Rows are points. Each table stands for the endless flat space through its points: a line for two points, a plane for three, and so on. The two share one point or none. Which?

First (2 x 4)
[[-15 -16  -1  -6]
 [-10 -21  29   4]]
Second (2 x 4)
[[-21 -12   7  -6]
 [-25  -9   5  -8]]
They share: [-13 -18  11  -2]

First (2 x 9)
[[-20 -27  -1  26  -4  23 -14 -10  30]
 [  0 -12   4  16 -14  13 -24 -25  10]]
Second (2 x 9)
[[  3  -4   9   8  -8  17 -27 -34  22]
 [-17 -29  -1  28  -8  12 -22  -4  17]]
They share: no point

First (2 x 12)
[[ -6  16  21  -2   1  23 -10  19   2  11  -3 -11]
 [  9  21  11   3  -9   3 -10  -6  -8  11  17  14]]
Second (2 x 12)
[[-2 25 17  4 -7 15 -6  4 -3 13 11  1]
 [-7 31 16  6 -9 16 -1  9  3 17  9 -2]]
They share: no point

First (2 x 20)
[[  8   3   8   5   5  22  -4  19  -4   0 -21   9 -10  -6 -10  13  18  14
  -12  23]
 [ 12  -3  10  15   5  26 -14  25   4   0 -31   7 -12 -12  -4  15  26  12
   -4  33]]
Second (2 x 20)
[[  2  12   2  -4  10  15   4  20  -7  -3 -16  16  -9   0 -15   8  19  11
  -15  21]
 [ 10   0  12   4   0  25  -2  12  -9   3 -16   4  -9  -6 -11  16   9  19
  -17  15]]
They share: [  6   6   7   0   5  20   1  16  -8   0 -16  10  -9  -3 -13  12  14  15
 -16  18]

First (3 x 24)
[[ 17 -12  -4  -7 -10 -23   5 -24 -15  -9  24  15 -27 -21   5 -11  -1  -2
   -6  10  11  25  -7 -10]
 [  3 -15  -7  -7 -13  -4  17  -4 -11 -14  22  22 -12 -16  -8  -7  -4  14
   -3  23  10  21  -4 -11]
 [ 13 -12 -10  -1 -16 -21   5 -14  -7  -1  32  23 -21 -17   3  -3   5   6
   -6  12  21  29  -1   0]]
Second (3 x 24)
[[ 25 -20   4  -7 -20 -18  30 -29  -6 -40  17  15 -43  -5 -10 -19   2 -19
  -13  12  -5  21 -25  -7]
 [  7 -11  -5 -13  -8 -15  12 -11 -18 -10  17  15 -16 -20   2 -16  -4  11
   -1  15   7  21  -4 -16]
 [ 23 -23   3  -1 -20  -9  26 -29  -4 -40  23  19 -40  -8 -16  -8  -2 -19
  -15  19  -1  21 -24  -6]]
They share: [  9 -14  -4  -9 -10 -11  13 -14 -15 -15  20  17 -19 -19  -3 -11  -5   6
  -4  18   7  21  -7 -14]

First (2 x 24)
[[ -2 -28  19 -14 -18 -14 -15 -10  -4  13 -16  11  -8  -2  26   2   4   0
    5   3   9  -7  25  28]
 [  3 -33  24 -11 -21 -13 -17 -11  -4  18 -19  10  -6  -2  29   6   1   0
    4   5   7  -9  31  34]]
Second (2 x 24)
[[-14 -24  14 -24  -8 -15  -8 -11  -9   3  -8  14 -10  -2  17  -1   6  -5
   10  -6   7   0  10  19]
 [-16 -30  19 -28  -4 -14  -5 -14 -14   3  -6  15  -8  -2  14   4   2 -10
   13 -11   1   3   7  22]]
They share: [-12 -18   9 -20 -12 -16 -11  -8  -4   3 -10  13 -12  -2  20  -6  10   0
   7  -1  13  -3  13  16]

First (4 x 24)
[[ -7 -21  -3   5   9  -9   3  -9 -18  15   6  18   9 -16   3   2 -24 -16
   -4  13  13  -1 -16  -3]
 [ -1 -23  11  11   9  -5   1 -23 -12  11  12  16  17 -16  -5  10  -4 -18
  -14  11   3  -7 -18  -3]
 [-21 -13   3  -2   7 -22  -5   8  -1  28  10  43   7 -31  13   9 -27 -30
   12  35  19  17 -25  17]
 [  5 -11  29  12   7   2  13 -22  -3  20  20  17  31 -19 -11  21  13 -28
  -18  13 -11  -9 -19   1]]
Second (4 x 24)
[[ -3 -17  10   7  28  -7   9 -10 -19  18   4   8  36 -24   5  14 -36 -39
   13  -8  -9 -16 -25   1]
 [  1 -15  -7   3   5 -11  11 -16 -10  11  12  22  10   8  -4  -6 -17 -12
  -16  19  26  18  10   9]
 [  7  -3   8  -3  20 -17   5 -16 -19  -4   6  16  -2  20 -13 -18 -20 -21
   -1  28  29  24  13   3]
 [  9  -4   8  -2  26 -20   5 -18 -17  -6   4  13   8  18  -8 -13 -27 -31
    5  19  28  21  10   7]]
They share: no point

First (3 x 24)
[[  6 -18   4   4  -9  -9  24  10  -3   2  19 -20  11   5  -9  12  -8 -26
    9  13  11  11   9  18]
 [ -3 -16   6   6 -16   1  23   5  -4 -10   8 -18  10   5 -17   4 -17 -12
    4   6   7   5   7   5]
 [-27 -20   8  20 -14  11  13   3  -2 -28 -18  -4  18  -1 -19   8 -29  20
    2 -16  21   5  17 -17]]
Second (4 x 24)
[[ -4 -21   0 -10 -16  -5  19   9   0 -20  -4 -38  10  -2 -29  15 -33  -1
   19  -1   5   5   1   0]
 [ -9 -19   4   1  -7   6   8  21  -9 -24  -4 -29  19  -8 -22   1 -30   5
   12  -9   1   4  -4  -1]
 [ -6  -1  19  25  17  21 -16  21 -15 -36  11  -2  40  -5  -7 -14 -33  -4
    6  -9   1  -2 -19   8]
 [-13 -30  -4  -9 -20   0  21  24  -8 -16 -13 -41   8 -11 -28   6 -25  12
   12 -11   1   8   6  -7]]
They share: [ -8 -18   6  10 -13   1  20   6  -3 -12   3 -14  13   3 -15   8 -18  -6
   5   1  13   7  11   2]

First (2 x 24)
[[  0  20 -18 -12  -3  21   6  -3 -28  -7  -6  17   1   7  13  -9  -7   3
   -7  16   8   9  -2  -8]
 [ -4  22 -19 -12   0  21   8  -2 -33  -5   0  19   6  13  10  -3  -3   0
  -12  18  11  14   3  -8]]
Second (3 x 24)
[[-12   3  -8 -19 -12  36  -4  -6  -5  -7 -28  27  10  -3  13 -41 -21  18
   17  12  -6  -1   4 -18]
 [ -2  17 -22 -23 -18  26  14  -8 -39 -29 -28  -5 -12  11  31 -31 -33   6
    5  -8   8  -1 -14 -18]
 [  3  12 -13 -13  -9  25  -1  -5 -12  -8 -20  19  -3  -6  16 -26 -15  12
    7  14  -1  -1  -7 -10]]
They share: [  8  16 -16 -12  -9  21   2  -5 -18 -11 -18  13  -9  -5  19 -21 -15   9
   3  12   2  -1 -12  -8]

First (4 x 24)
[[-16  26 -13  -6   0  -9  -9  16  -6  16 -15 -15 -17  -9   2  23   3  16
    3   6  -3  16 -21  32]
 [-18  17   0   0  19 -14 -15  18   7  -3 -12   3  -9 -11   2  14  -3  21
   -1  25  17  27  -1  11]
 [-22  22   3  10   6 -17  -9  14  10  -2 -13   5   3 -19 -10  27   5  24
   -1  16   5  22  -9  16]
 [-19  14   3   2  25 -13 -13  17  10  -7 -14   9  -5 -16   0  11   0  24
   -3  29  23  33   3   6]]
Second (3 x 24)
[[-21  26   3  -5  11 -17 -14  22   4  -1 -11  -8 -13   0  -1  21  -8  16
    3  19  16  25   1  12]
 [  6  26  -3  19  20   7 -14  28   7  -4 -17  13   5  -3   2   0   4  37
  -15  28   7  22 -11  33]
 [-26  20  -1 -10  10 -23 -17  17   3   2  -8 -10 -19  -5   3  24 -10  11
    7  18  14  22  -1   9]]
They share: [-17  20  -3  -2  13 -15 -17  19   4   1 -10  -3 -13  -6   4  17  -6  18
   1  21  11  21  -5  16]

First (3 x 24)
[[ -8 -21  -1   7  27  -8 -31  -2  -2  16 -16   9 -34   2  -4  -3  19  -8
  -25  10  20  -4  10 -10]
 [ 30   0  10  14   2  14   9  10  18 -11 -26  11   4 -16  11  -3  32   6
   17  24  -2   6   0  -9]
 [ 18 -14 -20   0  32 -18 -11  18  -6  -1 -14   3  -8   0 -35 -31  -6   6
  -11  24   2  22  12 -27]]
Second (4 x 24)
[[ 26 -16  -8  28  19 -17 -10   0   2   4 -18  12 -10  -2  -2   6  13  20
  -10  22   2   1   1 -22]
 [-15 -13  14  -3  11  11 -25  16  18  11  -8   2 -17 -11 -10 -18  38 -31
    4  17  24   7   4  -2]
 [ 29   0  -5   5  30   4   1  -1   1 -10 -30  10 -10  -1   9  -3  11  21
  -17  14  -2   5  17 -18]
 [ -6 -15   7  17  21  -6 -31  10  22  16   4  -1  -8  -4 -10  -1  35 -10
   -7  20  24   6   2 -16]]
They share: [ 12 -11   1   9  17   0 -11   6   6   2 -20   9 -14  -6  -2  -7  21   0
  -5  18   8   4   6 -12]
